Each row is a point. Each copy is the shape, with its points in the same order, turned, moved and blurred by noise. Say if it was mirrored as well.

Shape (8 x 3)
-3; -6; -4
10; 6; -34
9; 38; 37
7; -20; -19
-11; 14; -66
31; -51; -11
-67; 40; 69
-35; -29; -57
Copy 1 (8 x 3)
5; -1; 9
10; 16; -16
-46; 24; 38
10; -8; -11
46; 41; -16
-3; -38; -34
-18; 11; 111
68; -2; -4
Copy 1 is: mirrored
Copy 2 (8 x 3)
16; -16; -14
22; 22; -28
-15; -16; 28
38; -5; -29
-2; 36; -63
71; -3; -28
-61; -88; 11
30; -4; -82
Copy 2 is: only turned

Shape (12 x 6)
35; -35; 9; -23; 41; -38
13; -21; 60; -15; 35; -54
12; 87; 13; 28; 2; -9
-8; -3; -1; -9; -53; 35
-44; -25; -36; 23; 45; -12
-29; 8; -5; -11; 31; 2
18; -31; -18; -33; 14; -69
-19; 12; -64; -3; 25; 32
-14; -34; 4; 102; -18; -25
30; 26; -3; 40; 6; 14
37; -6; 5; -8; -86; -22
32; 66; -95; -11; -31; 7
Copy 1 (12 x 6)
26; -32; 46; 18; -42; 9
24; -9; 54; -39; -29; 6
-11; -56; -40; -35; 53; 26
-38; 27; -6; 47; 42; 21
8; -28; -7; 43; -3; -70
-16; -36; 20; 18; 18; -29
-5; -29; 18; 20; -74; 9
-22; -55; -8; 73; 33; -26
59; 43; -58; 10; 6; -33
29; -32; -23; 17; 43; 19
-26; 34; -26; 22; -8; 74
-48; -81; -67; 69; 21; 46
Copy 1 is: only turned
Copy 2 (12 x 6)
33; -30; 35; 40; 11; -39
52; -40; 46; 1; -18; -77
-18; -52; 26; -41; -70; 20
-42; 29; -21; -18; -17; -25
43; -31; -44; 44; -24; 12
2; -45; -26; 19; -30; -25
41; -40; 18; 13; 44; -24
-27; -27; -46; 41; -16; 31
75; 48; -1; -15; -53; 27
-8; -8; 26; 10; -55; 24
-26; 36; 45; -59; 18; -8
-63; -38; 0; -12; 8; 87
Copy 2 is: mirrored
Copy 3 (12 x 6)
47; 14; -23; 12; 44; -36
52; 17; 21; 12; 23; -83
-42; 61; 19; 47; -24; -14
-34; -36; 33; -12; -7; 6
43; -33; -45; 40; -43; -9
6; -22; -20; 45; -7; -25
75; 0; 10; 30; 40; -8
-14; -29; -49; 48; -12; 28
52; 20; 8; -26; -90; -3
-24; 39; -16; 0; -19; -6
8; 12; 73; -35; 18; 27
-27; 25; -6; 47; 23; 92
Copy 3 is: mirrored
Copy 4 (12 x 6)
-60; 8; -5; 45; -33; -44
-62; -15; 43; 56; -45; -22
19; -42; 34; 52; 50; 0
4; 13; 32; -38; -4; 20
-19; -56; -44; 3; -44; -11
-30; -36; -10; 14; -14; 15
-72; -9; -3; 7; -20; -68
-6; -25; -56; -17; 12; 11
56; -45; 18; 9; -74; -50
33; -7; 5; 34; 7; -13
0; 26; 73; -35; 7; -45
14; -9; -34; -33; 92; -35
Copy 4 is: mirrored

Shape (13 x 9)
-26; -25; -16; -4; -17; -6; -37; -14; -7
33; 3; -16; -11; 25; -17; 26; -40; -6
-86; -43; 10; -57; -38; -56; 9; 64; 29
-55; 7; -44; -6; 21; -12; -1; -75; -5
70; -47; 55; 34; 88; 70; -7; -7; -25
-6; -25; -9; 57; 23; -26; 21; -57; 38
-29; 19; 0; -23; -11; -30; -42; 47; 38
15; 1; 89; -32; 4; 8; -14; 35; 4
18; -8; 41; 24; 40; 63; 30; 51; 38
14; 14; 48; -6; 86; 25; 1; 37; -8
21; 2; 68; 63; 42; 34; 20; 24; -38
-9; -30; -53; 30; -17; -30; 21; 4; -10
-41; -13; -49; -9; -62; -5; 17; -44; -2
Copy 1 (13 x 9)
11; -7; 12; 11; 24; -46; -15; 33; -17
-14; -51; -17; -29; 40; -16; -30; -29; -8
61; 66; 15; 7; -49; -10; -70; 20; -69
54; -48; -27; -17; 41; -80; -1; -15; -25
-34; -32; 4; -56; 59; 14; -26; 24; 129
28; 0; 21; -39; 77; -29; 14; -46; 0
1; 13; 33; -15; -57; -24; 1; 16; -38
-49; 44; -16; -26; -36; -10; -43; 19; 40
3; 18; -15; -58; 0; 58; 13; 19; 60
-5; -24; -3; -53; -39; 8; -22; -6; 83
-15; 6; -13; 6; 14; 21; 7; -21; 107
36; -28; 21; 30; 43; 8; -10; -16; -33
33; -4; -40; 26; 52; -38; -2; 13; -70
Copy 1 is: only turned
Copy 2 (13 x 9)
9; 29; 52; 25; -19; -1; 0; -6; -17
-12; -19; 15; 60; -12; -6; -29; 51; -1
-5; 98; -14; -48; -6; -7; -19; -4; -77
-4; 19; 84; 60; 29; -5; 8; 47; -42
38; -112; -16; 16; -69; 35; 44; 21; 8
-3; -8; 55; 3; -5; -13; 1; 90; 28
-53; 42; 17; -20; -1; -9; -10; -46; -7
-27; -7; -57; -14; -26; 54; 32; -12; -12
27; -69; -29; -50; 3; 32; -16; -3; 4
-14; -74; -32; 4; 0; -3; 27; -12; -28
46; -59; -39; 6; 0; 6; 51; 18; 31
22; 38; 38; 14; -17; -44; -31; 25; 14
24; 67; 68; 45; 8; 8; -37; 24; -15
Copy 2 is: only turned
